Rows are points. Each copy is the shape, with its points in the same order, turned, moved and blurred by noise. Is it also mirrored, or only turned?
In the rows, 128 means zero.

Shape:
[[138 123 119]
 [ 77  87  83]
 [148 204 150]
 [146 113 141]
 [124  96  65]
 [137 159 137]
 [119 124 130]
 [184 142  91]]
Copy 1 (8 x 3):
[[125 139 101]
 [ 62  99  99]
 [209 128 134]
 [132 158 118]
 [ 84 120  59]
 [164 129 127]
 [122 131 120]
 [160 156  63]]
Copy 1 is: mirrored
Copy 2:
[[127 119 140]
 [ 65  95 137]
 [177 172  81]
 [139 143 155]
 [107  64 143]
 [146 151 104]
 [115 140 129]
 [184  90 128]]
Copy 2 is: only turned
Copy 3, 8 rows:
[[135 145 111]
 [ 98 182  63]
 [176  75 120]
 [125 142 141]
 [137 203  78]
 [157 118 115]
 [121 137 110]
 [188 168 131]]
Copy 3 is: mirrored

Shape:
[[101 164  95  65]
 [119 152 102 149]
 [137  75 117 163]
 [ 89 160  95 137]
 [102 158 140 159]
 [102 132 126  82]
 [132 138 147 168]
 [109  49 133 185]]
Copy 1 (8 x 4):
[[122 166  60  90]
 [ 88 144 110 151]
 [104  72 145 143]
 [ 73 157  97 128]
 [ 87 162 146 138]
 [123 141 102  87]
 [106 139 159 157]
 [ 75  57 173 127]]
Copy 1 is: only turned
Copy 2, 8 rows:
[[ 93 104 169  72]
 [113 119 100 114]
 [149  67 100 165]
 [ 86 125 117 115]
 [124 150 110 135]
 [114 103 174 115]
 [150 133  99 142]
 [140  71  95 216]]
Copy 2 is: only turned
Copy 3 (8 x 4):
[[140  59 129  81]
 [157 115 115 151]
 [133 187 121 140]
 [138  81  93 147]
 [111 115 123 180]
 [109  93 126  89]
 [123 139 139 166]
 [ 97 212  88 144]]
Copy 3 is: mirrored
Copy 4 (8 x 4):
[[ 68 106  66 133]
 [132 101 113 168]
 [181  79 143 113]
 [100  90 115 172]
 [122 125 147 170]
 [ 90 114 102 109]
 [157 131 145 154]
 [180  64 186 104]]
Copy 4 is: only turned

Shape:
[[127 164 150 107]
 [131 175 130 149]
 [171 164  78 109]
 [177 104 157 123]
 [143 185  94 142]
 [152 116 154 109]
 [135 149 133 112]
 [100  89 145 104]
 [ 91 100 151  93]
 [126 213  78 171]]
Copy 1 (10 x 4):
[[148 127 124  98]
 [100 113 105 113]
 [129 164  64 146]
 [175  79  92 147]
 [ 93 143  79 129]
 [178  98 113 131]
 [148 129 115 132]
 [173 106 169 149]
 [168 114 178 141]
 [ 44 150  79 121]]
Copy 1 is: mirrored
Copy 2:
[[151 106 108  99]
 [181 137 102 122]
 [140 191  97  79]
 [129 142 178 106]
 [175 171  81 105]
 [125 122 148 107]
 [139 132 116 105]
 [ 89 109 131 144]
 [ 91  91 121 136]
 [205 181  51 128]]
Copy 2 is: mirrored
Copy 3 (10 x 4):
[[130 131 181 130]
 [115 163 146 114]
 [167 147 148  60]
 [176 124 127 160]
 [129 164 145  79]
 [157 111 144 149]
 [141 127 158 122]
 [124  61 134 149]
 [118  62 154 148]
 [ 93 194 140  58]]
Copy 3 is: only turned
Copy 4:
[[ 98 163  94  98]
 [137 170  94 125]
 [150 202 138  73]
 [136 102 120  69]
 [153 200 113 113]
 [117 122 119  77]
 [112 157 116  98]
 [ 83 108 160 115]
 [ 70 115 147 117]
 [174 227 101 146]]
Copy 4 is: mirrored

Shape, 9 rows:
[[115 167 108 100 142 133]
 [157 162 177 121 165 129]
 [169 147 180 168 158 150]
 [178 121 133 155 157 118]
 [129 135 107  81 176  72]
 [114  92  98  61  84 102]
 [151 124 132 115 171 164]
 [101 137  68  76 108 109]
 [ 85  75 168 160 101 150]]
Copy 1:
[[120 120 163 106 144 149]
 [160 136 150 118 178  71]
 [171 153 101 120 193  82]
 [185 100  92 124 157 108]
 [137  64 170 146 122 121]
 [117 103 130 100  45 135]
 [127 108 110  87 175 104]
 [116 108 157 104  79 174]
 [ 99 169  52 141 111 101]]
Copy 1 is: mirrored
Copy 2:
[[119 147 122 124  87 115]
 [120 166 124 135 163  84]
 [149 131 122 148 183  63]
 [133 126  82 167 164 109]
 [ 73 164  72 127 114 149]
 [ 82 124 145 166  95 204]
 [160 137 114 119 145 129]
 [ 96 127 116 147  58 171]
 [107  45 171 130 163 129]]
Copy 2 is: mirrored

Shape (13 x 8):
[[127 103 123 117 119 136 124 150]
 [106 180 136  91  97  73 109 166]
 [173  88 119 163 129  64 159  88]
 [ 71 181 161 120 141  85 123 160]
 [ 70 167 163 138 114 141  94 127]
 [174 115 161 162 158 139 174 170]
 [ 79 149 109  90 100 157 186  68]
 [128 137 109 136 119 151 120 110]
 [158 147 169  70 127 141 136 100]
 [104 100 142  86 174 165 131  95]
 [118 115 121 150 178 116 107 113]
 [137 172 168 166 174 124 106 102]
 [177 100 173  60  93  94 143 167]]
Copy 1:
[[104 133 103 127 131 148 135 162]
 [101 150 148  99 192 121 200 128]
 [167  71 158 127 155 109  98 184]
 [ 80 169 181 157 182 131 173 116]
 [ 64 125 132 174 169 156 164  89]
 [152 150 171 154 103 185 122 176]
 [128 134  87 186 119  59 139  82]
 [121 120  99 148 152 143 109 117]
 [121 130 143 101  95 130 144  83]
 [ 71 146 124 135  90 110  89 113]
 [ 87 122 152 131 158 139  76 139]
 [107 116 179 140 161 173  97  83]
 [130 131 144  70  84 125 196 176]]
Copy 1 is: mirrored
Copy 2 (13 x 8):
[[126 115 105 153 136 143 123 137]
 [129 130 153  74  69 141 122 138]
 [105 142 107 154 148  76 201  80]
 [155 129 194  82 104 151 129 115]
 [165 144 167 125 109 145  69 116]
 [179 130 113 162 166 156 200 146]
 [ 97 162 107 157 121 194 100  48]
 [128 156 101 143 145 137 107 116]
 [169 100  80 123  99 161 118  75]
 [144  90 105 137 180 170  98  71]
 [137 128 135 121 194 105 117 101]
 [208 154 130 117 160 115 124  86]
 [149  59  81 116  70 139 174 150]]
Copy 2 is: only turned
Copy 3:
[[116 113 111 143 138 126 128 145]
 [152  83 136  95  77 128 187 150]
 [111 143 114 158 165 107 187  41]
 [131 130 176 114  84 160 198 172]
 [112 152 143  82  90 167 132 154]
 [173 159 151 200 164 146 142 118]
 [126 171  80  53 183 131 171 165]
 [124 128 117 105 156 157 120 119]
 [169 146 156  89 154  78 124 128]
 [ 91 154 157 101 182 109 109 161]
 [ 81 133 167 135 158 152 138 110]
 [135 165 199 109 123 166 140  94]
 [178 110 123 154 114  46 140 134]]
Copy 3 is: mirrored
Copy 4:
[[122 123 131 128 127 126 107 119]
 [ 96 182 140  84  87 116 131 169]
 [154  76  61  85  69 101 139  78]
 [ 74 159 134  71 133  71 150 174]
 [ 83 178 140  80 166 129 143 124]
 [149  66 154 142 119  87 169 114]
 [105  84 104  64 150 201 111 163]
 [139 130  96 117 142 153 140 118]
 [175 116 168  62 135 139 111 131]
 [143  93 126  94 188 125  77 128]
 [137 123  88 107 151  84 116 106]
 [146 142 113  65 171  73 164  87]
 [142 110 201 100  43 119  97 132]]
Copy 4 is: only turned

Shape (12 x 9):
[[107 112  68 127 147 122 113 178 148]
 [129 140  93 108 161  82 101  89 135]
 [104 108  84 134 169  98 157 150  57]
 [ 87  36 112 155 130 129 197  92 153]
 [ 92 131  78 186 129 112 119  84 145]
 [113 140  89 103 116  99 112 116 138]
 [ 86 155  77 112 157 133 152  99  74]
 [133 151 126 107 163 159 141 132 147]
 [113 150 174 114 135 195 111 142 132]
 [171 137  73 111 121 105 118  97 140]
 [113 149  85 119 150  91 128 191 146]
 [133 129 218 122 122 106 206 126 147]]
Copy 1, 12 rows:
[[ 72 141  73  84 161 134 125 123 120]
 [110 126 143 102 148  97 144  62 116]
 [ 99 162 134  88 179 205 151  92  96]
 [113  60 128 103 153 204 166 129 191]
 [ 85 117 160 104 177 105 178 137 149]
 [118 130 113  90 135 100 160 101 107]
 [122 189 153  71 150 156 180  89 134]
 [128 173 105 128 122 127 119 104 162]
 [153 180 128 121  94 128  88 160 155]
 [147 128 100 114 176  89 156  80 122]
 [ 65 160  73 115 138 131 138 107  96]
 [153 109 128 200  70 185 148 119 134]]
Copy 1 is: mirrored
Copy 2 (12 x 9):
[[ 67 131  77 144 147 146 137 166 133]
 [133 125  67 156 171  99  80 136  94]
 [ 63  77 135 162 149 112 117 168  70]
 [ 97  65  96 138  94  48 171 103 147]
 [134 134  62 182 114 105 151 111  80]
 [135 118  69 120 163 127 115 141  97]
 [ 93  81 116 150 162 140 112  96  56]
 [103 144 126 134 175 130 112  98 141]
 [104 173 154  98 124 152  91  89 136]
 [171 115  86 154 180 127 116 149 119]
 [ 70 152  85 131 189 131 136 174 110]
 [121 145 167  63 160  26 142 113 130]]
Copy 2 is: only turned

Shape, 15 rows:
[[155 119  80 162 128  97 162 161 115  86 112]
 [109  64 117 110 184 134 116 141  99 138 185]
 [196  74 129 165 112 142 107 136 171 160  90]
 [130 114 175  94 119 164  87 155  93 172 163]
 [115 103 159  98  91 129  83 129 157  89 155]
 [159 187 146  98 154 171 123 132 163 106 119]
 [176 157 122 124 127 107 207 130 132  58 174]
 [137 143 125  84 128 112 150 110  94 108  95]
 [100 166 120  46 114 200 104 104 150 196 104]
 [152 136 133 125 106  99 124 154 129 169 144]
 [ 95 116 101  81  80 102 132 144 141 139 129]
 [110 160 119  88 148 162 165 172  47 156 143]
 [105 129 160 180  97 119  95 103 148 174  99]
 [130 123  87 163 103 129  95 112  94 160 191]
 [139 169  62  80 167 107 154 134 107 115 113]]
Copy 1:
[[132 156 110 172 135  93 125  96 146  75 131]
 [ 96 119  86 121 127 118 155  96 132 194 181]
 [186 116 142 190 108 139  94  54  74 140 134]
 [110 102 153 119 131 169 118 150  83 183 187]
 [147  91 188 120  92 142 121 120 166 161 153]
 [172 109 125 132 131 214 150 143 136 103 123]
 [139 176 140 131 107 130 206 120 155  55 148]
 [119 122 113  92 104 135 119 135 115  88 111]
 [109  88 110 137  68 236  99 172  97 169  93]
 [140 167 152 151 120 133 117 138  96 151 134]
 [112 129 139 149  67 113 106 160 144 151 114]
 [ 57 129  86 131 145 155 140 184  89 115 163]
 [121 117 190 151 143 152  97  87  95 170  69]
 [ 70 185 148 148 123 159 103  81 131 168 159]
 [121 165  55 119 115 144 126 153 148  95 111]]
Copy 1 is: only turned
Copy 2, 15 rows:
[[133 190  76 164 123 104 151 144 155  98 135]
 [172  86 135 104 169  96 176 135 141 115 174]
 [123 108  71 140  86 169  88 162 144 154 145]
 [133 106 174  82 125 104 131 137  87 174 159]
 [100 141 130  67 145 168 157 163  87 113 140]
 [189 187 148  89 122 164 110 145 112 145  94]
 [154 224 100 138 152 136 211 150 152 152  91]
 [137 171 106  93 150  82 126 134 123 126  78]
 [158 132 151  11 106 133  79  66 113 149 105]
 [104 161 133 108 129 115 120 136 152 169 157]
 [ 92 166 102  49 128 108 141 114 140 113 147]
 [177 163 167  99 112  37 154  92 117 146 127]
 [ 70 115 161 121 107 153  84 129 155 119 115]
 [102 127 141 150 161 134 147  67 124 140 173]
 [184 206  98  97 166  80 121 101 153 114 115]]
Copy 2 is: mirrored
Copy 3, 15 rows:
[[122 137  73 121 125 108 170 193 141 115  91]
 [ 96 147  75 129 159 120 137 122  67 145 186]
 [206  80  78 145  86  83 143 127 110 166 134]
 [110 143 144 136 105 140 139  68 106 191 173]
 [ 82  67 139 102  93 115 142 108 121 135 150]
 [140 104 156 126 166 116 124  88 170 146 108]
 [141 168 139  52 150 102 175 152 149  80 108]
 [123 147 140 129 147 154 153 132  97 125  73]
 [137 113 163 143 141 194  33  77 134 186 129]
 [131 156 150 131  86  96 124 129 122 155 138]
 [ 95 116 148 107  86 148 109 176 116 149 131]
 [ 99 209 134 146 163 174 128 114 143 183 131]
 [145 108 129 202  58 133 117 103 118  93 148]
 [ 95 178  68 113  65 108 100  96 107 123 149]
 [103 163 123 117 181 123 111 166 121 148  70]]
Copy 3 is: mirrored
Copy 4, 15 rows:
[[148 132  65 152 159  96  95 113 142 108  98]
 [ 84  86 132 171 172 150  94  89 106 198 117]
 [134  90  63  70 146 144  71 186 149 169 120]
 [144 122 159 121 133 171 102 136  75 221 111]
 [123 124 142 123  81 111  56 125 101 177 158]
 [185 152 155 130 133 158  97 133 182 161 169]
 [195  98 104 187  96 117 109  78 173 106 117]
 [139 151 156 121 132 147  93 103 144 107  94]
 [107 204 179 106 108 203 107 156 175 214 116]
 [146 118 125 114 124 111 127 147 129 181  83]
 [ 98 164 134 138  94 104  82 132 136 171  75]
 [156 172 152 185 166 182 134 105 111 173  65]
 [ 96 132 118  88 113 133 141 203 105 144 141]
 [105 129  74 116 119 135 161  93  95 195 118]
 [135 168 142 148 168 124 116  75 189 133  89]]
Copy 4 is: mirrored

Shape:
[[153 144 157 106 144 109 153 119 143  62 106 175]
 [140 125 142 110 111 103 126 205 145 203 135 191]
 [135 110 183  79 144 138 146 123 118 101 129 151]
 [137 171 105 154 147 151  83 109  78 146  78  88]
 [109 117 135  91 138  86 154 123 122  73 154 125]
 [132  93 133 106 112 150 182 134 124  91 114 140]
 [121 100 184  97  92 108 126 110 134  65 106 141]
 [100 164 135 187 149 150  51 137 108 177  95 104]
 [ 98 152 125 201 145 140 123 112 121 186 105 135]
 [141  86 144 151 152 120  96 171  98 149 138 199]
 [133 151 158 165 105 140 107 225 118 151 163 173]
 [124 185 139 181 140 161 101  83  80 198 130 108]
 [ 79 150 158 118 141 147 116 212 120 158 126 188]
 [135 145 140 171 170 162  91 134 145 170 125  96]
 [136 123 184 126 148  98 183 122  99 102  92  99]]
Copy 1:
[[125  68 108 139 126  87 115 139  84 108  79 130]
 [166  69 131  51 110  93  64 136 180 137 171 131]
 [134  85 136  92 113 128 117 128  62 125 108 149]
 [ 97 144  65 147 144 177  85  69 125  90 171 126]
 [142 130 104 114 126 111 127 172  69 146 105 109]
 [145  88  88 109  85 138 151 146  99 129 106 154]
 [117  95 131 138 102 142  95 156  84 161  70 148]
 [ 98 133 117 137 178 186  82  86 172 103 190 131]
 [ 97 125  97 124 169 131 132  88 176 132 187 157]
 [164  94 112  66 171 125  74 146 145 104 138 185]
 [174  94 157 113 120 119  79 165 179  83 186 155]
 [ 97 170 118 136 148 138 111  44 141 109 203 163]
 [113  76 156  60 129 130  99 167 161  87 176 129]
 [148 110 125 132 174 167 122  68 146 112 181 124]
 [112  79  86 143 125 126 121 136  49 156 155 149]]
Copy 1 is: mirrored
Copy 2 (15 x 12):
[[177 116 131 118 181  98  95 171 145 100 175 144]
 [ 61 183 138  56 117 123  74 146 138 153 141 153]
 [147 114 186 128 145 117  79 125 153  94 153 131]
 [157 170 105 174 105 128 153 143  78  87  82 152]
 [129  69 150 126 153 136 117 164 128  80 171 120]
 [171 112 178 100 156 149 111 142 126 146 160 145]
 [159  79 133 120 169 136  82 135 179  89 136 175]
 [115 183  93 181  80 159 134 150 118 100  87 169]
 [ 99 177 110 177 106 133 160 139 127 147 135 186]
 [ 97 152 124 130  97 129  40 150 102 161 158 171]
 [101 185 134  78  73 145  73 210 139 119 157 170]
 [127 182 123 181  62 112 171 104 119  93 121 179]
 [ 74 198 156 104 145 163  62 175 137 100 144 177]
 [125 185 118 165  86 132 136 148 149 125 117 121]
 [151  95 176 143 152  85 124 174 139 130 119 165]]
Copy 2 is: only turned
